Rows are points. To make a cloud, some directions were put in groups of two or more. Within a group, all points are equally far from the middle, so they leave a hole (a ring in 2 directions, a hollow ball in 3). The other directions are filled evenly. Then the cloud was stretched, turned, moved and blurred a little. Count the holes, and give their numbers of directions, smallest first.

Cloud (13 x 2):
-30,-11
-12,52
-36,1
16,-38
38,1
38,0
-10,-32
31,-29
18,40
-8,51
-38,10
4,-38
34,-24
Holes: 1 (2)

Cloud:
-23,-37,-17
5,-1,-52
30,0,-48
-8,34,-27
-40,1,-41
-26,8,9
-20,-24,-45
-21,-13,-31
-29,-16,-40
17,17,-49
-41,-47,-4
-44,-25,-8
10,4,-65
-22,-35,-23
-6,-13,35
24,-16,-55
-24,-7,-47
5,-54,2
-5,-56,-11
-13,15,-26
0,18,-37
12,-3,-23
Holes: 0

Cloud:
-10,34,-48
2,47,-30
-28,42,-17
37,-13,0
8,-8,9
-39,-36,23
-16,36,17
-33,31,-9
-12,-45,24
-33,-41,-6
-22,-3,-57
-2,-17,27
-29,47,-35
44,-11,-34
-16,-37,3
-19,8,-32
19,-27,24
16,-20,21
30,62,-36
34,28,-7
Holes: 0

Cloud:
-33,23,-39
22,57,11
-31,-30,10
5,-24,43
-34,20,-42
21,-30,21
-8,4,66
-13,42,-18
-28,37,17
-36,25,-16
-29,37,-6
42,44,25
13,-3,-47
-15,-21,35
-23,-23,24
-42,-20,-1
23,-32,-5
-47,8,-38
-29,-3,28
-41,-11,4
29,29,-3
Holes: 1 (2)

Cloud:
-30,-20,-33,8
22,36,-8,-15
14,0,-13,39
-25,16,-9,28
-49,-26,-15,41
-46,55,-29,-1
8,15,22,6
39,-18,-45,5
-34,-25,-28,24
-36,21,-6,-5
-15,-1,15,19
-21,-7,47,-6
-18,-40,-19,-20
42,3,55,-2
72,-2,-6,3
-27,-38,7,-26
65,-12,-27,15
-12,-31,27,-17
77,38,19,4
21,36,6,-8
-59,-46,-12,19
27,-6,-27,24
25,5,-18,-16
-72,-8,13,-31
-41,-57,-4,0
2,-22,-1,31
Holes: 0

Cloud (30 x 4):
1,1,-31,-27
-16,8,-36,-29
38,-16,-8,34
-30,-53,16,1
6,-19,-55,18
-14,7,-7,39
-5,38,-40,33
9,-24,-8,-27
-46,-6,-53,-18
-21,-52,28,-20
23,-9,34,10
3,-3,37,2
-15,25,-60,30
1,43,-42,28
-27,-3,-10,35
5,-43,-17,21
-27,19,-42,32
26,31,-54,20
-61,-15,-10,-8
36,4,-19,-2
-43,-7,-50,-24
-40,14,-6,-22
-11,-50,3,18
-46,-13,-12,19
21,28,-60,26
-9,-51,14,-24
-44,-6,-50,-22
-9,31,-33,-16
46,-4,-12,20
-62,-9,-20,-12
Holes: 2 (2, 2)

Cloud (29 x 4):
53,0,10,-55
8,6,-11,51
5,25,-5,-50
34,-9,-24,-41
35,-17,12,3
-6,-26,-39,-30
11,-10,7,55
14,-29,5,32
-19,-17,-3,34
10,-6,44,-3
-4,-24,17,18
-22,3,-30,-22
-3,-49,29,-9
20,20,-39,17
-15,-31,-31,-29
61,-9,-1,-6
-46,-10,-28,22
-28,-42,-23,27
-21,-6,-8,12
48,19,-1,-61
7,-24,33,44
-47,-33,-42,14
7,-17,65,-8
-2,-61,-7,-36
32,7,19,64
45,-25,-4,2
4,-2,-6,62
-14,-45,-24,-1
-24,-39,41,-13
Holes: 0

Cloud (50 x 6):
10,45,-12,22,-54,-30
30,-32,-23,21,3,-75
-30,3,6,49,-30,-19
40,0,25,-21,30,16
-29,48,17,4,-13,-51
-4,-19,-20,28,7,40
25,-28,-28,1,-18,-75
11,55,18,-22,-4,-23
27,23,-13,40,-44,24
68,5,13,-7,58,8
49,14,-5,-12,13,23
10,-37,-7,34,10,-3
-69,-11,25,-10,7,-38
8,27,-53,6,-8,-72
-39,7,-16,56,-20,-3
0,14,21,-20,-15,40
0,3,47,-30,-23,26
-36,-9,-35,32,27,-9
-31,-19,-44,4,48,3
-14,-37,-13,19,3,-40
-12,45,-3,16,-1,-52
53,31,-8,3,-15,18
1,35,-33,-56,-30,-20
-48,-29,19,-7,7,18
16,42,-6,-12,-14,37
52,-12,-14,9,-23,-23
25,21,32,-9,50,-25
-25,-22,10,26,17,24
4,-33,26,20,-13,3
-44,11,19,19,24,-14
58,13,-21,-19,-19,-32
-2,-7,34,-8,-9,39
-32,-11,6,44,-1,-13
38,15,-16,-35,-28,-30
7,-44,-30,-9,-18,-40
81,26,13,-15,36,-27
2,-58,2,-14,32,-9
-3,17,18,-9,45,-30
8,13,-15,-25,43,-68
-9,5,9,9,6,60
-1,-4,-28,-13,13,-97
-12,-6,40,10,37,25
-10,8,22,3,48,3
8,-19,-2,9,12,39
28,-3,16,-16,33,25
-10,10,22,0,43,-40
1,-16,-28,22,62,-26
57,38,-34,-2,-13,-2
-46,3,14,5,29,-14
-42,-14,9,-7,-9,-78
Holes: 1 (3)

Cloud, 49 rows:
28,2,-5,6,-11,8
-43,5,-27,15,-69,-29
27,-18,3,-18,61,-19
4,0,0,-1,-40,23
-2,-20,22,2,-3,-4
-17,45,39,39,-5,18
-39,41,3,-55,-38,24
18,70,34,10,28,-26
4,19,-30,33,-26,-34
0,12,32,32,26,-4
34,52,13,17,-7,-47
54,34,16,13,14,2
-55,-39,-1,-9,28,0
2,7,15,15,-66,5
9,2,-18,12,57,-19
-5,-54,-44,-40,-10,-2
32,28,44,36,-1,11
11,-41,-20,9,31,-78
16,34,17,-9,13,9
-35,-42,-7,-34,7,22
-55,-18,-17,-31,20,9
8,1,-36,14,-43,3
20,-20,-41,-22,45,27
50,-32,-5,53,37,4
10,-25,42,28,-4,21
16,27,-8,49,-31,-18
-13,-15,-14,28,-43,28
29,-35,-3,6,18,-50
-24,24,6,4,-31,16
13,-30,11,-10,-10,-8
-14,-29,55,12,19,9
39,13,-15,46,-64,-3
-52,3,-30,-14,-9,41
-18,-25,-32,-26,-20,-32
44,15,-11,9,-34,-49
46,-41,15,-9,15,-72
-37,10,-4,9,-39,-70
2,-36,-27,-42,-25,-12
29,-26,-12,11,0,-56
-34,41,-34,-13,-37,-4
58,-35,19,5,2,-52
-13,21,34,-25,-52,-51
46,-6,-19,-6,1,15
47,4,0,-1,15,-59
-5,18,-19,-8,-40,-1
11,48,-33,-15,-21,12
-3,22,-19,-19,-26,35
-34,27,10,27,-33,-25
-30,23,11,-30,26,0
Holes: 0
